Each wall is flat, endless, passes through zero and stands at right angles to its row. A trip goes straight from one point to another. List the walls that it crosses, first one first.
In the rows, zero is written as 128.

Walls:
(1): [126 113 120]
(2): [186 132 168]
(3): [121 216  89]
(4): [ 65 134 218]
(5): [131  87  85]
Trips:
[130 137  87] to [167 123 151] -> 2, 1, 3, 5
[119 136  89] to [55 75 49] -> 3
[164  73 168] to [117 142 176] -> 5, 1
[ 72  98 221] to [ 77 176 207] -> 3
[ 89 100  45] to [193  83 136] -> 3, 2

Walls:
(1): [174 185  99 117  90 119 166 187 187  70 172]
(2): [224 123  90  90 122 107 140 174 156 221 189]
(3): [173  55 173 108 102 191 163 130 107  81 145]
(4): [117 142 208 124 182 122 168 161 126  61 111]
(5): [209 197  84  51  90 163 145 128 172 171 151]
(6): [114  99 137  48 158 152 164 165 101 149 119]
(7): [143 169 137  68 182 142 133 185  93 147 113]
Trips:
[ 65 156 170 194 174 144 137 153  48 136  46] to [156  86  99  96 161  89 107  63 102 106 114] -> 7, 4, 3
[197 103 143  52 105 126 100 174 143 125  95] to [ 73 100  19 158 162 166 171 188 144 150 134] -> 4, 3, 5
[167 145 189 196 125 129 137  99 147 177  74] to [133 176  28 102 144 117 158 160 170 132 143] -> 2, 5, 4, 1, 7, 6
[118 141  98 110 207 128 145 113 172 224 152] to [104 146 201  89  92  47  82 123 157 135 163] -> 6, 4, 7, 1, 5
[194 125 187 172  97  92  92 148 168  62 105] to [158  37 117 141 133 129 148 153  18  90 148] -> 1, 6, 7
[219 135 117 137 116 120  84 211 195 174 155] to [205  86 130 147  98 100 162 149 136 118  43] -> 3, 7, 4
[147 140  88 106  96 114  58 104 119 172 111] to [223 110 197 121 159  72 144 175 155 144 100] -> 7, 1, 6, 4, 3
[125  67 132 132 161 171  47 117 109  68 158] to [ 90 122 108  70 102 150 154 151 113 121  66] -> 6, 7, 5
[ 66  89  36  71 142 150 109 134  76  78 108] to [136 123  55  95  93 234  82 153 138 176 132] -> 5, 2, 1
[122 134 126  69  94 207 175  84 111  78  82] to [176  76 114 201 117 151  56 123  94 178 137] -> 1, 7, 4, 6, 5, 2

Walls:
(1): [ 87 141 124  96 157 119 132 154  86 181 122 104 190 123 130 111 101  98
 103 150 176 128 142  99 169  91 136 121 111  92  96 152]
(2): [109 171 147 126 134  94 128 112 114 103  87 111 163 179 113 135 149 149
 152 163  98  60 130 150 114  70 152 145 162 113 124 159]
(3): [ 72  67 156 179 114 116 175 116 199  87 108  83 145  68 129 114 161 157
 148 168 122 213  52 119  96 153  80 117  41  56 120 167]
(4): [139 109 108 184 120  35 135 105 152  95  99 120  93 181 123 157 185 145
 129 136 153 107 128 116 132  85 118  67 126 168 138 108]
(5): [ 81 171 193 209 163 103 124 151 153 132 116 130 189 151 109  95 133 132
 110 128  97 157 182 120 131 124 165 123 112 116 108  78]
(6): [ 99 138 127 135  89 188 135 104 159  80 203  72 111 103 102 204  96  98
  93 107 173 105 146 108 128 164  98 144  75 115  98 100]
(7): [147 118  83  89 103 158  92 249 149 130 165 101 104 160 157 147 128  65
 128 153 137 120 149 174 164 191  55  63 129  89  83  93]
(8): [ 91 102 168 176 162 115 103 112 139 126 146 142 106  83 129 115 190 131
 188  74 127 100 148 117 130 167 137 155  77  63  88  62]
(9): [ 88 119 103 127 172 132 116 164 159 107  77 149 151 172 103 134 133 140
 156 187 114 117 160 144 126 121 140 111 115 159 167 141]
(10): [162 156  83  78 103  95  62 189 160  79 155 113 152 135 148 101 136 135
 129 163 132  83 129 174 117 148 120 122  84 133 167 174]
Trips:
[191 125 144 148 163  99 107  65 119 195 143  85  72 127 136 103 138 106
 103  75 111  76  69 121 103 162 161  85  86 144 109 141] to [162 119 173 128 118 139 104  54 186  89 176 126 122 125  86 202 150  99
 170 174 141  85 130 164 210  80 123 147 174  98 163  66] -> 6, 2, 7
[138  88 148 113 126 190 122  53 121  98  96 132  59 173  99 106 105 206
 137 122 123 145 177 115  69 130 113 129 134 158 156 146] to [156 111 116 149 172  99 143 115  94 154 145 114  74 133 110 118 134  70
 173  59 120 116 138 160  77 116 135 149  84 119 151 155] -> 2, 8, 9
